Rows are points. The window is the flat piece filled in between its corners: a triangle in 3 columns, a solid with four corners in 4, and so on. A path goes straight from each point to the next, and from the last back to the first. List the points from which the path goes on through the window.
In the rows, zero is written as 128.

Window (4 x 4)
[[131  80 124 143]
 [104 150  85 129]
 [167 107 202 102]
 [136 145  89 154]]
Path:
(1): [166 112 133  95]
(2): [123 122 184 137]
(3): [148 125 208 133]
(4): [167 102 172  91]
(5): [130 106 109 118]
(6): [116 121 134 165]
(7): [ 81 139  76 191]
(8): [153 135  60 144]
(9): [177  99 131 106]
(10): [110  90 169 149]
(11): [100 114 131 163]
(12): [144  87 108 123]
(13): [158  83 108 120]
(14): [120  95 128 153]
(15): [ 80 142 114 167]
(16): [136 126  88 112]
Through the window after points: 1, 3, 5, 9, 11, 13, 15

Window (6 x 6)
[[121 128  80 134 145 115]
 [186 140 161 129  93 138]
 [163 113 179 166 113 118]
 [104  71  64  97 162 124]
 [ 68  92  78 103 126 111]
 [135 137 155 127 142 148]]
Path:
(1): [107 100  75 108 139 142]
(2): [142 108 123 158 109 145]
(3): [155 103 144 116 134  82]
(4): [102  99  98  98 136  86]
(5): [ 80 101  76 123 128 139]
(6): [ 73  86  53 106 139 177]
(7): [ 92 104  79  87 147  97]
(8): [106 103  85  87 144  87]
(9): [102  93  81 124 141 136]
(10): [121 108 101 120 130 149]
(11): [121 118 112  95 154 113]
(12): [108 118  80  78 163  78]
Through the window after points: 4, 8

Window (8 x 8)
[[107  95 162 132 113 154 179  95]
 [169 107 113 138  71 123 181 107]
 [160 157 129  98 141  84 199 120]
 [ 74 129 133 141 136 107  76  85]
 [ 99  68 186 159 122 111  36 122]
 [102  85 141 191 158 134  59 142]
 [166 116 120  88 116 149 148 102]
 [124 170 183 154 123 139  77  92]]
Path:
(1): [ 95 116 147 116 100 141  82 165]
(2): [139  54 152 187 160 109  91  79]
(3): [144 111 140 136 127 123 122  92]
(4): [123 134 127 124 106 114 115 128]
(5): [113 150 138 122 118 122 132 119]
(6): [146 129 160 144 139 108 122  84]
(7): [111  91 144 176 139 109 102  53]
(8): [ 95 132 184 141 112 122  87 173]
(9): [ 85 130 149 137 120 109  90 131]
(10): [113 110 139 143 143 113  96  80]
(11): [154 136 141 150 157 113 120  49]
(12): [ 82 110 125 124  93 121 107 130]
Through the window after points: 5, 9, 11

Window (11 x 11)
[[154 129  89 144  99  97  66 142  90 103 141]
 [109 124 114 136 128 128 102 159 208 130 159]
 [150 169 168 118 109 124 119 130  65  60 117]
 [151 142 156 144 144 188 112 197 117 167  89]
 [ 64 155 129 142  61 133 149 142  84  69 118]
 [ 99 113  98 126 180 101 112 126  63  59 139]
 [162 158 160  57  86 134 167 168 142 146  98]
 [138 173 148 118 146  83 191 163 143 147  87]
 [122 142 111 136 145 160 174 202 174  75  84]
 [127 158  72 195 106 176 147 114 103 107 120]
 [170 113 164 134  45 134 126 159 113 136 157]]
Path:
(1): [130 120 123 137 116 143 113 142 121 102 113]
(2): [129 122 151 114 126 107 132 154 128 110  90]
(3): [124 189 122 103 132 101 159 173 110 110 165]
(4): [124 186 136 111 123 130 173 181 110 113 164]
(5): [147 121 147 143  99 105 136 134 128 127  75]
(6): [162 115 166 101  97 132 125 124 141 112  92]
(7): [139 179 135 124  87 132 153 192  86 124 152]
(8): [151 161 108 141 109 123 117 196  65 111 189]
(9): [142 131 121 134 112 115  97 131 118 107  97]
(10): [139 133 155 120  91 128 119 135 107  84  84]
(11): [148 168 150 112 113 131 141 154  95  96 131]
(12): [125 167 122 124 103 148 122 205 126 104 171]
Through the window after points: 4, 6, 8, 10

Window (12 x 12)
[[120 127 110 117 182 157 138 136 143 109 215 143]
 [171 124  86 169 175 140 112  85 118  93 155 207]
 [106  31  83 154 113 127 149 199 110 154 156 165]
 [153  71 137 175  73  75 123 123 179 125 155 170]
 [131 134 129  98  79 137 135 126  84 158 122 101]
 [136 107 116 176 158 124 165 157 156 104  87  89]
 [121 117  58 129 108 108  98 112 126 160 111 139]
 [ 85 118 143 136 118  97  54 100  56 121 105 119]
 [114 168 109 114  89  92 123 139  60  90  99 111]
 [110  56 133 170 114  67 126  45 131 124 168 153]
 [ 85 116  91 123 108 204 131  72 167 131 205 157]
 [162  77  75  77  60 146 136 153 141 115 134 126]]
Path:
(1): [132 101 107 174 125 121 126 126 108 123 149 130]
(2): [160  74  92 183  83 117 103 126 124 138 144 114]
(3): [ 90 114 125  91 120  95 153 112 129 122 102 179]
(4): [ 97 105 146 115 137 116 132 102 144 123 115 167]
(5): [154 110  84 188  94  99 111 121  97 126 183 120]
(6): [138  98  76 171 120 123 123 115 119 113 161 132]
(7): [103 114 133 107 146 111 111 110 144 103 107 203]
(8): [102 120 112 112 133 134 122 119 110 126 121 148]
(9): [127 125  78 147 117 149 110 102  95 108 160 120]
(10): [125 120  95 144 120 144 123 125 110 119 149 111]
(11): [107  85 117  95 157 117 156 108 147 125  97 186]
(12): [ 89  92 117 118 154 115 130 121 144 135 122 185]
Through the window after points: none

Window (14 x 14)
[[136 112 128 156 143 129 115 132 161 120 101 188 190 125]
 [ 77 201 100  74 127 149 128  52 102  77  96 122  69 126]
 [167 108 101 135 112  75  62 175 124 172 106 133  90 189]
 [121  79  87  68 143 167 152 157  46 144 121 144  90  99]
 [127 142 150 158 120 118 141 170 170 124 137 111 102 191]
 [130 152 135  83 175 156  72 153  54 177  93 158 121 150]
 [139 168 142 195  95 146 113  59 132 139  82  43  91 148]
 [103  99 137 160 112 109  84 131 219 164 143 101  96 113]
 [169 107 120 114 162 169 130 147 108  59 136  65 105 142]
 [111 136 118 160 112  74 136 127 147 142 157  59 171 145]
 [ 53 108  91 104 153 103  94 146  79 103  35 151 107 171]
 [153 169 198 107 158 107 129 113 134  84  80 139  80 130]
 [131  73 132 168 184 152  89  98  89 134 134 188  88 113]
 [159 126  63 122 215 164 162 153  96 129 126 115 114  87]]
Path:
(1): [107 149 133 172 121  89 114 144 135 115 127  85 138 108]
(2): [122 143 116 160 113  95  69 183 101 124 121 119 106 135]
(3): [129 112 128 105 139 127 112 108 133 147  98 136  94 161]
(4): [131 125 127 134 153 133 113  96 142 148 110 118 101 158]
(5): [125 150 129 157 114 118  90 163 110 102  99 123 123 117]
(6): [117 151 101 141 141 123  95 154  90 105  99 147 103 105]
(7): [141  84 135  92 166 156 131  95 119 160 118 126 120 153]
(8): [130 114 100 111 159 126 126  95 169 147 114 110 120 178]
(9): [117 133 131 141 133 127 115 160 115 116 114 124  93 123]
(10): [120 142 121 149 130 137 102 162  96 130 111 102 121 123]
(11): [122  87  84 105 168 137 117  74 134 172 114 143 115 183]
(12): [129 117 110 125 131 105 128 120 130 150 133  96 137 171]
Through the window after points: 8, 12

Window (14 x 14)
[[150 186 114 159 156  96  82 114  81 159 164 132  83 175]
 [ 78 212  82 160 152  49 133 169 146  83 164 163 141  84]
 [ 95  85 162 118 126 129  94  91  87 154 126 103 173 116]
 [118 167 118 143 128  89  83  50 122  96 150 146 121 149]
 [147 134  71 113 127 135 133  82 141 130 116 181 117 122]
 [107  98 101 120 129  80 174  95 130 111 223 133  79  18]
 [126 119 153 117 105  95  67 116 130 185 139 135 155 109]
 [ 87  41 132 153  54 171  76 179 165 189 132 127  84 119]
 [ 94 186 132 123 109 109 113  95  79 124 211 150 121 133]
 [103 186 139 145 143 129 121  81 154 158 137 134 150 158]
 [142  93 145 151  81  91 144 105 122  99 170 144 147 118]
 [162 147 147 106 135 122  93  93 121  97 155 113 150 115]
 [ 87 169 113 153 189 122  94 103 146 140 176 181 173 124]
 [100 115  92 112 105  68 140 135 160  92 183 137 136 142]]
Path:
(1): [131 128 167 114 159  93  97 123 134 108 171 167 104 117]
(2): [127 137 158 116 164  87 130  87 129  88 127 206 126 147]
(3): [119 164  83 141 101  93 103  88 115 136 197  95 144 100]
(4): [102 152  81 169 129 126 107  96 129 151 159 119 147 122]
(5): [120 120 152 116 121  94 122 115 126 131 152 170 108 130]
(6): [111 146 156 120 139 106 115 109 118 130 148 151 108 105]
(7): [133 143  58 153 122 123 110  79 124 132 176 130 166 109]
(8): [110 145  61 150 128 129  86  71  92 205 182 119 168 132]
(9): [116 140 153 122 145 107 130 137 163  87 137 176 122 110]
(10): [111 122 158 125 146  90 108 108 120 110 142 137 102 137]
(11): [121 151 109 139 111 105 104 102 122 129 185 124 148 108]
(12): [138 153  78 155 123 101 106  90 136 149 135  47 156 112]
(13): [ 91 109 136  95 114  90 133 133 138  86 189 209 120 141]
(14): [105 147 150 144 131  96 117 111 115 129 162 146 123 130]
(15): [119 157  85 133 119 103  90 115 127 120 189 132 146 105]
(16): [ 96 160 102 159 106 103 104 107 124 154 160 119 160 132]
Through the window after points: 12

Window (14 x 14)
[[162 143 173 155 160 131 113 122 121 140 110 150  67 132]
 [201  66 118 196 142 135  70 123 139 128 160  80 186 123]
 [127 112  97 118 186 122 132 104  97 164 129 209  91 189]
 [ 99  82 110  97 150 124  85  96 168 110 121 150 102 140]
 [151 102 124 108 141 184 153 152 114 186 137 104 107 132]
 [ 54 103 127 101 169 110 152 133  91 158 137 175 126 132]
 [ 79 104  77 156 176 145  83 180 132 137 116  62 156 135]
 [146 107 104 132  83 106  61 138 138 142 164 153  73 137]
 [130  52 151 179 124 191 138 134 167 128 131 158  64 131]
 [148  89 100 187 194 125 156 170 171 166 169  56 120 176]
 [113 145 152 129 152 156 112 145 113  85 143 132  85 164]
 [ 80 133 116  86 148 129 132 145 153 153 101 187 132 185]
 [ 73  91  61 170  99 119 157 114  90  76 113 112 143  55]
 [143  50 115 130 144 124 130 160 133 119 113 143 104 138]]
Path:
(1): [108 110 108 147 187 151 139 150 148 116 157 169 127 112]
(2): [142 110 104 156 200 160 126 166 164 130 156 165 123 104]
(3): [121  71 138 143 137 145 135 118 114 140 105  99 118 166]
(4): [102  86 119 141 137 118 115 121 103 128 113 128 125 171]
(5): [122 103  99 134 170 132 113 139 149 132 143 154 115 113]
(6): [129 143  85 140 185 147 134 174 133 113 144 162  93 105]
(7): [100  95 142 135 141 133 126 126 116 130 134 123 112 162]
(8): [109  71 115 129  97 127 102 124 106 141 102  93 107 168]
Through the window after points: 6

Window (14 x 14)
[[105  86 100 162 132 165  76 126 160 140 136 129 151 148]
 [153 163  52  81  97 190 127 137  57 125  93 126  79  94]
 [115  69 107 172 107 175  69 172  88 128 155 100 146 134]
 [121 123 167 139 120 163 170 168  88 137 122 163 155 159]
 [ 79 122 174 129 127 156 124 111 150 112  91  89 136  75]
 [172 131 112 168 181 137  77 144 116  82 137 121 145 125]
 [196 194 181 146  99  61 152  97 124  90 146 164 128  78]
 [127 134 113 144 127 130 145 120  69 146 139  95 145 197]
 [132 143 170 129 126 135  88 145 151 173 130  80 135 137]
 [ 81 110 172  92 169  91  77 125 109  83 106 132 107 146]
 [138 123 133 136  99 149 204 162 109 141  94 117  70 123]
 [155 156 117  70 132  45 165 119 103 156 118 106 171 123]
 [ 98 193 146 105 149  86 155 112 141 157 133 116 108  46]
 [182 135 153 148 133 123 150 109  73 165  91 136  88 100]]
Path:
(1): [137 145 127 153 107 100 126 150 111 131  98 126 150 129]
(2): [143 156 170  85 156 157 152  78 132 120 144 127  88  90]
(3): [152 106 107 142 138 159 107 130 100 133 171  99 135 108]
(4): [102 138 148 155 122 104 100 169 108 111  71 133 142 166]
(5): [ 78 160 156 158 121  99 160 142 135 159  73  96 123 122]
(6): [138 152 136  95 146 130 117 107 125 124 156 127 119  61]
(7): [131 104 163  72 174 105 140 102 111 156 172  89 155 128]
(8): [135 170  94 161  94 113 143 143  82 129  89 124 128 160]
Through the window after points: 3, 5, 7

Window (14 x 14)
[[131 170 116 142 199 108 159  74 150 130 100 105 214 167]
 [102 107 123 149  90 137 164 205 192 128 189 151 161 160]
 [130 124  90 116 155 157 113  98 132 144 118  98  77  70]
 [ 89 161 147 113  60  91  83 108  78 164 156 117 160 109]
 [ 94 153 112 231  99  79  19 100  82 108 101 174 140 160]
 [128 128 146 162 113 201 121 128 120 160 113 145 119 167]
 [149 109 131 157 103 105 131 158 211 161 136  81 132 121]
 [125  83 124 116 114 113 114 145 157 168 113 147 144 148]
 [158 161 138 110  82 131  34  92 111 135 166 121 170 146]
 [125 173 154  80  95 138 120 122 132 145 108 155 145  99]
 [100 130 112 114 104 148 108 153 143 122 121 104 209  94]
 [ 95 120 174  91 114 156 123  95 130 116 120 124 138 105]
 [110 102 113 218 116  56 145 127  53  88 112 166 166  44]
 [121 107 161 126 110 136 101 204 126 140 125 132  93 150]]
Path:
(1): [127 115 120 117  92 113 115 161 112 122 102 116 168 171]
(2): [118 143 153 152 122 137 111 113 150 155 145 152 149 115]
(3): [123 108 157 147 124 142 101 124 142 146 130 136 148  91]
(4): [ 99 135 131  91  98 128 141 119 137 113 123 112 135 145]
(5): [125 130 112 127 100 127  97 115 110 122 100 134 122 161]
(6): [108 139 165 167 149 126  84 141 143 151 165 124 155  70]
(7): [107 119 164 143 138 118  87 147 122 139 140 138 181  97]
(8): [110 129 117 104  88 152 141 116 145 125 123 115 116 131]
(9): [ 83 166  81 151  74 127 101 131 106  66  72 100 142 170]
(10): [174  89 193 114 136 121  86 146 144 208 197 155 137  88]
(11): [112 130 125 135 134 133 112 125 141 154 143 131 140  99]
(12): [137  99 118 136  62 153 160 166 149  79 114 111 111 176]
Through the window after points: 3, 5, 7, 9, 11
